Rows are points. The window is the flat piece filled in between its corners: a triangle in 3 columns, a solid with four corners in 4, and so on. A path goes straight from each point to the next, and from the last back to the first. List the points from which the path goes on through the window.

Window:
[[ 27  30 -40]
 [  2  38 -30]
 [-31 -35  -2]]
Path:
(1): [-29  29 -59]
(2): [18 36  8]
(3): [29  8  6]
(4): [ 10   4 -44]
(5): [-28 -18 -31]
(6): [-12  -9  12]
(7): [18 -6  4]
(8): [-12  -9 -29]
(9): [-24   6 -34]
(10): [ 6 21 11]
(11): [ 4  8 -1]
(12): [-17 -20 -47]
(13): [  0   6 -60]
(14): [29 15 -6]
(15): [  7  30 -15]
(16): [-11  25 -41]
Through the window after points: 5, 11, 15

Window:
[[ 20   4   7  11  24   0]
 [  2  12  -7 -19 -31   8]
 [-46   2  33  13 -26  -4]
 [-41   9 -10  23 -33   0]
 [-20 -13   4  15 -53 -15]
 [ 23 -14 -13 -26  60 -11]]
Path:
(1): [-23  18   6 -11 -30 -38]
(2): [  8  11   5   9 -15 -35]
(3): [-12 -26   5  -2 -22  35]
(4): [ -4 -22  12  -1   2  24]
(5): [  6  20   3   0   3 -45]
(6): [ -3   8  13  13  -4 -15]
(7): [ -3 -23  -2   5 -10  21]
(8): [-23 -32 -10  -3 -27  21]
(9): [-12  30  13  -1 -30 -35]
(10): [-10  26  -3   3  17 -42]
(11): [  8 -25   5   7  20  21]
(12): [-20 -24  -6   8 -26  33]
Through the window after points: 6

Window, 8 rows:
[[ -3   9 -30  -3   1 -18  20   6]
 [ 22 -11   4  29  -8   9  18   6]
 [  4   2  19   5 -13  22   1   0]
 [-19  17 -11   0  51 -15  60 -26]
 [-23  16 -25  31  -2  -3  24  -9]
 [-13 -15  23   4 -28  -5   2 -29]
 [  4   3  20  14  -7 -11 -10  -9]
 [ -7 -59 -17 -21  50  -2 -20  17]]
Path:
(1): [  5  -3  -1   4  -9   7  -1 -29]
(2): [-14  -4  20   8 -10  -8  15  14]
(3): [-19   6  11  22   1 -27  36   9]
(4): [ -3  -7 -34   5  18  13   6 -40]
(5): [  2   0 -24 -21  32   6   8 -23]
(6): [-19 -23  -1   7  42 -16  28   5]
(7): [-12  -2  19   9  -4 -21   7  10]
(8): [  8  -5  -7   5   3   5   0 -23]
Through the window after points: 1, 5, 7

Window, 9 rows:
[[ 28 -21   4   2   1  10   3  -6  -1]
 [  2  17  12  27  33   2 -16  -3  16]
 [-21 -10   7 -22  10 -14 -17  -7  10]
 [ 15  -6 -20   6  -3  -2  19 -19   3]
 [ 40 -13   9   9  19 -22  15   9   2]
 [-16  -2  -3  26  17  -1 -26   8   2]
 [-16   2   8   6  13   4   1  -8 -13]
 [  1 -33   4   4  17   0  10 -16   5]
 [ 21  12 -18 -18  17  13  60  24  25]]
Path:
(1): [ 14  -4 -16  -8  48  11   6   4   1]
(2): [ 24 -17 -12 -10  38  14  -5 -11  -2]
(3): [ 11 -14   9   6  -1  -6  21  -5   9]
(4): [ 1 -8 17 20 -1  0  8  1 13]
(5): [ -1 -17  -6   4  27 -11 -20 -20 -17]
(6): [  5   0 -18   4  45  10 -17  10  -7]
(7): [-10  -4   1  20   8  -3  -8   4   8]
(8): [12 -3  9 12 -1  0  3  4  9]
(9): [ 23 -10  -4  -1  35   8   7  -9   3]
(10): [ 17 -10 -11  14  22   7  10  -8  -4]
(11): [ 9 -6  6 17  3 -4 11  6 14]
(12): [ 9  0  7 28 -2  2 20 -1 12]
Through the window after points: 6, 8
